Each row of a before or after table is a point. The points were changed in one or more steps. Then noise was added and the rows were shuffled. The steps act on columns, c1 being the first. What was done? A step turns or swaps two columns, mirrors them in a line or flattens them onto one, adds a multiple of one to another, or multiplies or shifts one. Angles are multiples of 10 degrees, from the lower column toward the higher: turns from -170 to 170, lines from 10 to 170 but not 90. Use the fewest steps. Two steps may share a column if one is a turn and the other turns, adds or multiplies; they go together, in the order done. Otherwise the lowest column goes first.

Before (11 x 3):
|  21 |  12 |  12 |
|  63 | -12 |  25 |
|  40 |  24 |  20 |
|   7 |  34 |  10 |
| -32 |  29 | -39 |
|  -8 |  38 | -97 |
| -40 |  47 | -73 |
|   7 |  39 | -32 |
| -10 |   5 | -30 |
|  89 |  58 |  42 |
|  27 |  14 | -10 |
After:
| -22 | -57 | -75 |
|  44 |  -8 |  20 |
|  -7 |  -9 | -29 |
|   6 | -42 | -97 |
|  20 | -35 | -33 |
|  31 |  -5 | -10 |
|  23 | -28 |  11 |
|  55 |  34 |  25 |
| -20 | -37 | -37 |
| 104 | -28 |  41 |
|  22 |  -5 |  13 |
Steps: mirror c1 and c2 in the line at 10 degrees

Before (9 x 6):
| -58 | -48 |   4 | -12 | -26 |  33 |
| -10 |  39 |  10 | -13 | -25 |  19 |
|  51 |  28 |  66 |  85 |  17 |   2 |
|  49 | -35 |  53 |  39 | -55 |  -6 |
| -18 |   7 | -21 |  44 | -44 |  20 |
|  -7 |   2 |  10 |  -6 |  26 |  79 |
|  37 | -27 |  53 |  37 |   0 |  52 |
|  37 | -59 |  -7 | -18 |  10 | -15 |
| -10 | -49 |  48 | -21 |  57 |  83 |
After (9 x 6):
|  51 | -34 | -53 |  39 | -72 |  -4 |
| -10 | -49 | -32 | -21 |  74 | -90 |
|  38 | -27 | -44 |  37 |   0 | -59 |
|  -8 |   2 |   3 |  -6 |  33 | -79 |
|  49 |  28 | -64 |  84 |  21 | -12 |
|  -8 |  40 |  -7 | -11 | -34 | -21 |
|  38 | -59 |   3 | -18 |  13 |  15 |
| -59 | -48 |   2 | -13 | -33 | -35 |
| -18 |   5 |  24 |  44 | -58 | -16 |
Steps: turn c3 and c6 by -170 degrees; multiply c5 by 1.3

Before (10 x 11):
|  -8 |  11 |  12 | -43 | -30 | -23 |  29 | -41 |  52 | -52 |  37 |
|  23 | -64 |  38 | -95 | -79 |  50 |  39 |  28 |  16 | -22 |  16 |
|  50 |  54 | -13 |   3 |  22 |   8 |  10 |  28 |  76 |  21 | -86 |
| -37 | -55 | -29 |   1 | -68 | -35 | -67 | -41 | -13 | -17 | -13 |
|  12 | -30 |  57 | -26 |  32 |  29 | -43 |  28 |  -1 |  38 | -16 |
|  73 | -64 |  26 |  18 |   6 |  40 |  36 | -42 |  57 |  12 | -41 |
|  67 |  14 |   0 |   4 |  31 |   2 | -45 | -27 |  15 | -51 |  22 |
| -32 |  56 |  53 |   5 |  -2 |  58 | -34 |  54 |  11 |   3 |  32 |
|  33 |  20 |  -2 |  -5 | -60 | -18 | -39 |  46 |  69 |  33 |  -3 |
|  28 |  -3 |  23 | -68 | -57 |  40 | -25 |  28 |  86 |   1 | -24 |
After:
|  50 |  55 |  16 |   2 |   7 |   3 |  -1 |  28 |  79 |  21 | -85 |
|  12 | -29 | -71 | -25 |  33 |  12 |   7 |  28 |   3 |  39 | -15 |
|  32 |  21 | -19 |  -4 | -73 |  -8 |  35 |  46 |  59 |  33 |  -4 |
| -38 | -55 |  -6 |   2 | -66 | -14 |  73 | -43 | -23 | -17 | -13 |
|  28 |  -3 | -33 | -67 | -71 |  17 |  12 |  27 |  74 |  -1 | -25 |
| -32 |  57 | -63 |   4 |  -5 |  23 |   1 |  54 |  11 |   3 |  32 |
|  -9 |  11 |   3 | -43 | -39 |  -9 | -30 | -42 |  46 | -52 |  38 |
|  66 |  13 | -22 |   4 |  28 |   1 |  39 | -27 |  20 | -51 |  21 |
|  75 | -64 |  -5 |  18 |  -4 |  16 | -44 | -40 |  57 |  13 | -42 |
|  22 | -64 | -14 | -95 | -81 |  19 | -54 |  26 |   2 | -21 |  17 |
Steps: turn c3 and c7 by -150 degrees; turn c5 and c9 by 10 degrees; multiply c6 by 0.4
